Each wall is flat, endless, passes through zero and stands at right angles to its row. A trip goes straight from one point to another. Which walls does it cross, in order?

Walls:
(1): [-1.6 -6.7 23.8]
(2): [-2.9  9.7 28.2]
(3): [ 0.8 -6.0  1.4]
(4): [  0.3 -12.6   7.8]
(5): [-10.2   3.1  -7.8]
Trips:
[ 17.8 -17.6   1.4] to [ 20.4  -5.2 -21.2] => 1, 4
[-5.1 28.3 -1.9] to [-3.6 14.0  4.7] => 1
[ 15.2   4.5 -22.7] to [-5.2 25.9 18.3] => 2, 1, 5
[-22.5   6.8 -14.5] to [35.8 -5.0  6.5] => 5, 3, 4, 1, 2
[10.1 -1.9 -9.2] to [  0.2   3.4 -22.0] => 3, 5
[-10.9 -12.4  19.5] to [-3.8 13.0 -1.1] => 5, 3, 4, 1

Walls:
(1): [ 3.6 14.5 17.9 26.6 13.3 -6.0]
(2): [-2.2 -6.3 26.0 -3.3 15.8 13.2]
(3): [ -2.8 -11.9   4.0  -0.9   9.1   6.0]
(4): [ 28.3 -16.6 -17.9   8.4  -3.1 -20.1]
Trips:
[ 10.5 -27.4 -12.7  -9.2  12.2  -4.7] to [ 9.2 12.5 35.3  3.6 15.9 -4.2] => 2, 1, 4
[-11.5 -11.8   3.4 -14.8   7.8   6.2] to [-16.4 -12.3   5.7  10.8  -1.5  38.9] => none
[-14.4  -2.5  -7.0  -9.3 -12.2   7.7] to [-18.6 -18.7  12.8 -17.0  -1.1   8.3] => 3, 2
[  4.8 -11.3 -16.9   5.0  20.8 -25.1] to [ -4.8  -3.5 -35.1 -13.4   3.4  -8.3] => 1, 3
[ -6.7  -3.8   0.0  -2.1  -8.8 -24.6] to [-25.3 -12.4 -25.8   4.4 -33.5  -5.9] => none
[  4.3 -14.4   4.9  -7.2  -6.7 -11.4] to [ -1.0  15.4  -2.7  -3.7  -6.2 -26.6] => 3, 1
[-32.7  -5.9 -25.4   7.9 -36.3   9.2] to [-20.1   3.6   6.3  -7.5  18.5  17.8] => 3, 2, 1

Walls:
(1): [  3.3   9.9   4.8   6.4  37.5   0.9 -24.7   4.2 -21.9]
(2): [-20.6   3.9 -27.8 -18.8  10.8   8.7  -3.3 -14.5 -18.0]
(3): [ -3.9   6.4   3.7  21.9  -5.0   5.6 -13.1  12.7   2.3]
(4): [ -7.0 -15.4   0.6   5.3  -3.3  23.9   7.9  -4.8 -37.3]
(5): [ -3.8  -2.1 -11.5 -31.0  28.1  32.1 -23.9   8.0 -15.5]
(6): [ -6.3  16.7   2.0  23.8 -10.3   6.7  24.1   0.6  16.2]
(7): [ -9.2 -13.1  -4.3  -6.7  13.7  -3.5  -9.3  29.2  14.7]
Trips:
[ 11.3   2.2  -5.2  14.6 -17.8  -2.7   3.8  -7.1  24.4] to [ 14.4 -16.7  -1.0 -15.5 -12.0  -4.7  19.9  -4.0 -14.2] => 3, 4, 6, 2
[-16.0   2.2  23.5  10.6 -16.2 -14.0 -16.2  14.4  16.1] to [ -8.4   2.1  24.8  -7.4  -8.9 -13.2  -0.8 -10.8  17.2] => 7, 3
[ -0.2 -17.1  17.5  -3.3  25.9 -12.2  -0.7   7.9  -6.2] to [-17.6 -30.3  17.1   5.0   1.7 -10.5   5.4 -30.1  -1.0] => 5, 7, 1, 2
[  8.8   6.9  -5.9  -9.4  19.0   9.5   9.9   4.7 -18.0] to [ -8.2 -15.1  19.5  -9.6   3.1 -15.8 -10.2  21.0   0.9] => 7, 2, 4, 3
[-14.4   1.6 -10.0 -19.9  -9.4  -8.0  13.6 -14.0  38.9] to [ 17.5  -4.7  -6.6 -26.7  13.0   3.7  20.9  14.3 -20.4] => 5, 6, 4, 1
[ -5.9  -6.8  15.8   7.4 -28.9   8.5  -0.3   3.7   3.2] to [ 16.8 -18.6   5.7 -12.2 -26.7  -4.2  13.8 -17.7   1.4] => 3, 6

Walls:
(1): [ -7.0   4.4  -7.0  17.4  23.5 -14.9   5.2  -6.1  -1.0   2.2  13.3  -6.5]
(2): [ 22.0  13.9   1.1 -24.8   0.0  15.0 -21.0   0.7  -8.5  13.2 -18.5   1.3]
(3): [-2.6  9.3 13.3 -9.8 23.2 17.4 -8.7 -2.3  2.2 18.1 24.1 -6.3]
(4): [ -2.5  15.4 -11.6 -12.8  -3.1  10.7  -4.4 -12.5 -21.5  -2.0   1.8 -14.5]
(5): [ -4.5   6.4  -9.9 -20.7  21.2  -1.5   9.9 -24.1  -2.2  14.0 -15.1 -30.9]
(6): [ 13.8 -20.5 -37.6 -11.8  23.0  11.8 -10.2   3.6  32.4 -19.3  30.3 -31.0]
Trips:
[ -2.9  -6.6   9.0 -26.7   3.5  14.0 -27.1  -1.4  17.2  11.2  10.8  12.9] to [  4.4   8.0  -0.9 -18.5  21.3  -9.2  -7.4  21.2  -1.4  26.6   1.5   8.0] => 5, 1, 6
[ -4.1   3.8   4.5  18.5 -12.1 -11.6  14.0   1.9  -4.4 -17.8   9.8  -5.5] to [-41.5  -4.9  -3.6  24.0  -3.8  -6.7  20.5  26.7  25.5  -0.4  -8.5  31.0] => none

Walls:
(1): [  0.3 -18.0   7.1   4.8  -5.1  -3.9   1.5 -16.5   8.1  -7.1 -12.6  -4.9
  -3.2  21.9 -17.9 -13.8   4.0  21.8   6.0  -5.1]
(2): [  2.1   9.8 -34.1  35.3   6.6 -16.2 -16.0  18.7  12.0  18.6  -9.9  -5.0
  -6.1  31.9  -2.0 -18.7   7.7  10.0 -14.4   7.3]
(3): [  7.2  -1.4  20.8  -1.8   3.4   5.6  -6.5  -1.5  15.1  20.6 -17.0 -14.1
 -13.9   1.3  12.7 -21.4  -2.5  14.8 -18.8  -8.5]
(4): [  9.1 -16.7  14.3  -4.6 -18.0 -25.2  17.3   7.7  10.7  19.0  13.9 -16.3
 -14.0 -17.9 -10.7  -2.7 -28.0  -7.8   8.6   0.9]
(5): [ -3.5  -9.8  20.9 -20.3 -14.1 -24.4 -18.2   3.6  18.0  10.7  12.5  -1.2
  -4.1 -22.7   6.6  26.6  12.2  -3.4   0.8 -11.0]
Trips:
[ -9.4   7.9  -5.1   1.6   5.6   4.8  10.7  -7.3  -5.4  -1.3 -28.3  29.9
  -6.8 -32.5  -8.1 -18.3  24.2   7.7   8.7 -19.1] to [ -4.8 -29.4  -5.7  -5.9  14.2  -1.9   2.4 -17.2   2.9  29.5  -4.2   5.4
  -9.1  18.7   3.0  26.8   0.1  -4.4  -4.9   2.6] => 5, 2, 4
[ 10.0   6.0  21.8  -7.8   3.2  -2.4 -11.4  10.5  -1.6   0.3   0.5  12.6
  28.7  -5.0  10.8  -2.2   0.8   5.3  -4.3  12.0] to [ -5.6   4.8  -6.0  -8.0  30.6  -5.9   6.9   2.0 -11.7  13.7  11.8   5.6
 -12.9 -10.9   0.3   6.4  17.7  17.6  13.8   6.6] => 3
[ 34.5  12.2 -13.6   7.6  14.8 -11.1  -2.7 -18.0   6.5  -6.0  -7.6   9.9
   3.9  13.6 -18.3 -14.3 -14.0  -0.2  -6.8   1.8] to [12.2 -9.9 -7.3  9.4 -0.2 27.1  9.6 17.1 13.4 39.1 16.0 -6.7 33.2 -0.6
 -2.4  7.2  3.5 16.7 19.8 13.0] => 4, 3, 1
[  7.0  16.9 -13.6  -2.2 -12.1  -3.4  -6.9  -5.4   7.8 -24.2 -28.3   7.9
   1.1  19.8   6.1 -24.8  16.1   3.8 -38.1  24.0] to [-50.6  -3.4  -2.8  -3.3 -30.2   9.7  10.8  21.4  -8.8  22.1  -2.0  14.0
   6.5  28.3  -3.1   0.1  -4.2  -6.3  -8.2   8.2] => 3, 1
